Each point is reached from the start by the listed moves, each made 0, 1 or 2 times, or once backwards (-1), plus a little noise. Is the number of moves made odd or even? Then give how often each move was made.
In the rows, zero is written as 128.

Moves:
(1): [149 131 157 120 169]
(2): [149  88 105 140 126]
(3): [106 152 106 162 162]
Start: [104 108 120 139 112]
Points:
[106  65  67 158  70] => even (-1, 1, 0)
[147  70 125 143 150] => even (1, 1, 0)
[124 136 153 158 228] => odd (2, 0, 1)
[ 61 114  22 226 140] => even (-1, 1, 2)

Moves:
(1): [111 124 127 118 124 115 103 143 132]
(2): [114 146 101 129 149 148 111 140  87]
(3): [112 133 133 127 144 135 121 115 102]
(4): [125 125 122 134 126 134 137 123 130]
(5): [139 125 128 131 125 113 137 122 131]
(6): [134 127 146 105 119 147 136 103 126]
(7): [151 120 126 127 140 127 129 112 135]
(8): [117 137 133 121 125 135 110 110 121]
(9): [140 115 128 140 132 128 128 133 130]
Start: [132 129 123 126 116 121 133 111 116]
Points:
[151 126 187  83 107 120 116   7 124] => even (0, -1, 1, -1, 1, 1, 1, 2, 0)
[124 121 124  90 163 153  32  57  59] => odd (2, 1, 1, 0, 0, 1, 2, 2, 2)
[ 79 153 144  77 130 152 108  65  23] => odd (1, 1, 2, 0, 2, 2, -1, 0, 0)
[ 91 167 101 142 128 160 133  52  33] => even (-1, 1, 1, 2, 2, 0, -1, 2, 0)
[116 153 111 120 126 115  91  79 109] => odd (0, 0, 0, 0, 0, -1, 1, 2, -1)
[111 140  75 160 145 135  99 129  73] => odd (0, 1, 0, 1, 0, -1, 0, 1, 1)

Moves:
(1): [134 137 117 130 114 127 128 129 135 125 121 135 116 128 147 120 125 125]
(2): [130 128 121 122 127 130 129 124 133 123 130 125 124 138 124 136 129 131]
(3): [123 129 112 117 129 127 123 131 117 125 117 134 117 110 140 128 137 120]
(4): [146 119 132 128 133 120 132 125 115 128 125 132 132 141 133 130 130 128]
(5): [126 141 123 116 131 127 135 108 128 132 130 141 139 128 113 116 122 135]
(6): [126 130 137 122 130 115 125 122 133 127 122 136 129 123 136 125 129 136]
(7): [136 127 133 131 135 139 135 131 128 117 137 137 140 131 136 136 119 150]
(8): [123 131 134 128 115 130 127 127 134 140 120 141 130 122 124 143 125 126]
(9): [127 141 137 120 114 126 118 124 122 133 131 126 119 112 115 133 114 143]
(10): [130 134 142 109 134 137 125 120 135 122 130 134 118 123 129 130 113 125]
(11): [122 124 127 125 118 127 116 124 123 131 136 126 140 133 127 128 123 122]
(12): [115 138 135 131 123 134 136 134 125 135 121 122 127 132 123 134 131 133]
(13): [120 123 127 125 127 129 131 126 126 142 138 129 130 125 126 126 126 127]
(14): [127 130 129 124 131 126 129 120 134 130 131 125 141 122 132 135 121 125]
(15): [130 138 144 144 135 133 126 129 136 135 135 138 123 143 135 142 144 125]
(16): [129 134 117 119 132 154 120 116 116 141 118 105 127 136 119 121 138 140]
(17): [145 117 125 112 121 119 138 133 133 135 147 127 137 117 133 116 133 123]
(18): [123 127 130 127 122 137 138 117 123 120 129 126 122 128 125 136 131 131]
Start: [128 137 123 137 144 137 125 117 118 124 122 124 145 129 125 124 121 143]
Points:
[201 184 205  99 110 202 166 109 111 127 152 138  85 136 180 178 121 216] => odd (2, 0, 0, 2, -1, 0, 2, 0, 2, 2, -1, 2, 0, 0, 2, 1, 2, 2)
[199 137 148 109 149 225 137  56 148 127 129 140 156 206 187 200  98 177] => odd (2, 2, -1, 2, -1, 0, 2, 2, -1, 2, 0, -1, 1, 2, 1, 2, 0, 1)
[ 96 188  78 126 116 143  85  49 132 175 125 110 170 141  67  89  89 160] => even (1, 1, -1, -1, 2, 0, -1, 0, 1, -1, 1, -1, 1, 1, 0, 1, -1, -1)
[170 153  59  80 122 163 138  82  83 143  84 165 156 154 103 114 100 176] => even (1, 2, 1, 2, 2, -1, 1, 2, 0, 0, 0, 0, 0, -1, -1, 1, 0, -1)
[103 136  68  76 105 189  63  82  44 180 137  97 146 104  79 148 128 195] => even (-1, 2, 2, 0, 0, 0, 1, 1, 2, -1, 2, -1, 2, -1, 0, 2, 0, 0)
[154 115  76  54  99  91 155  98  64 142 108 120 152  89  86 127 148 139] => even (-1, 2, 2, 2, 1, 0, -1, 1, 1, -1, 0, 1, -1, 0, -1, 0, 2, 1)
[129 162 123 123 129 186  65 125  69 142 108 141 107 137 138 196 116 204] => even (0, 2, 2, 1, -1, 0, 2, 1, 2, 0, 1, 0, 1, -1, 1, 1, -1, -1)
[150 230 145  67  95 219 117   7  79 144 117 171 130 176 126 178 105 244] => odd (2, 2, 1, 2, 2, 1, 2, 1, 2, 1, 2, 1, 0, 0, 2, 2, 0, 2)
